Every row gives one point. The points of each table are mixes of a few directions, plus a little noise. Count the directions of each table, and those that both share. Where both have some left over, give the other angles between the two spaces (their principal angles), to ten degrees, smallest first.

First (7 x 2)
[[  4 -14]
 [ -1   2]
 [ 24 -75]
 [ 17 -52]
 [-21  67]
 [-22  72]
 [ -1   2]]
Second (6 x 2)
[[ -2 -10]
 [ 13  60]
 [ -6 -27]
 [-21 -95]
 [  5  22]
 [ 11  51]]
Directions: first 1, second 1, shared 0; angles 30

First (7 x 4)
[[ -17  -30   46   17]
 [  -9  -16   25    9]
 [ -31  -54   82   31]
 [  21   36  -56  -21]
 [   2    3   -5   -2]
 [  39   68 -104  -38]
 [  -4   -7   11    5]]
Second (5 x 4)
[[  8  23 -18 -16]
 [-18 -70  28  54]
 [-16  18  70 -27]
 [  3  39  12 -35]
 [ 23 -10 -91  24]]
Directions: first 1, second 2, shared 1

First (8 x 8)
[[ -27   26  -16   26   32    5  -14   10]
 [  22  -21   13  -22  -26   -4   12   -8]
 [   0    0    0    1    1    0    0    0]
 [  18  -17   10  -17  -21   -3    9   -7]
 [  27  -26   16  -27  -32   -5   14   -9]
 [-102   96  -59   99  121   18  -53   35]
 [   8   -8    5   -8  -10   -2    4   -3]
 [  54  -52   32  -52  -64   -9   28  -19]]
Second (10 x 8)
[[ -26  -42   28   12   18   13   -6  -19]
 [  11  -41  -33   37  -27    2  -40   22]
 [ -48  -44   75   27   42   37   61  -31]
 [   3   99    8 -109   11  -45  -54  -33]
 [  22   22  -32  -28    8  -20   -4    3]
 [   3  -45  -19   26   -7    1  -31    8]
 [  -5   31   19  -66   53  -19   15  -36]
 [  -7  -17    3   61  -62   22  -27   30]
 [  33   36  -41   20  -35   -1   33   39]
 [  10    3   -8   22    1   12   54   16]]
Directions: first 1, second 4, shared 0; angles 90

First (11 x 11)
[[   2   -1   -8    4    0   30    4   18   -8   21   12]
 [ -12  -14    2    3   -5  -25    3    3  -11  -20   -5]
 [  12   13   -5   -1    4   37   -1    4    8   28   10]
 [ -15  -11   17   -5   -4  -87   -5  -33    4  -62  -29]
 [ -19  -10   27   -8   -3 -121   -9  -53   12  -85  -42]
 [  -3   -4    2    0   -1  -11    0   -2   -2   -8   -4]
 [ -13  -26  -15   12  -10   22   14   43  -34   12   16]
 [   0    2    2   -1    0   -6   -1   -5    3   -4   -3]
 [  25   36    4   -9   13   37  -12  -23   34   31    4]
 [  -8  -19  -15   10   -7   34   12   42  -29   21   18]
 [  30   35  -10   -4   13   89   -5    6   23   67   24]]
Second (8 x 11)
[[-61  -4 -21 -22 -13 -16 -32  29   6 -17 -39]
 [ 17  20  -3 -10 -84 -36 -12 -22   0 -16  -7]
 [  5  -4  20   2  51  -3   7 -20  12  -7   2]
 [ 56  24 -11  27 -24  -3  17 -15   3  24  16]
 [ -8 -26  30  -8  41  27  12  -3 -15  -7  22]
 [-63 -35 -15  -3  23 -22  -8  43 -18 -26 -26]
 [ 24 -13  24  13  60  39  25  -8  -6  17  32]
 [ 29  38 -23   1 -53  12 -11  -4  17  30  -2]]
Directions: first 2, second 5, shared 2
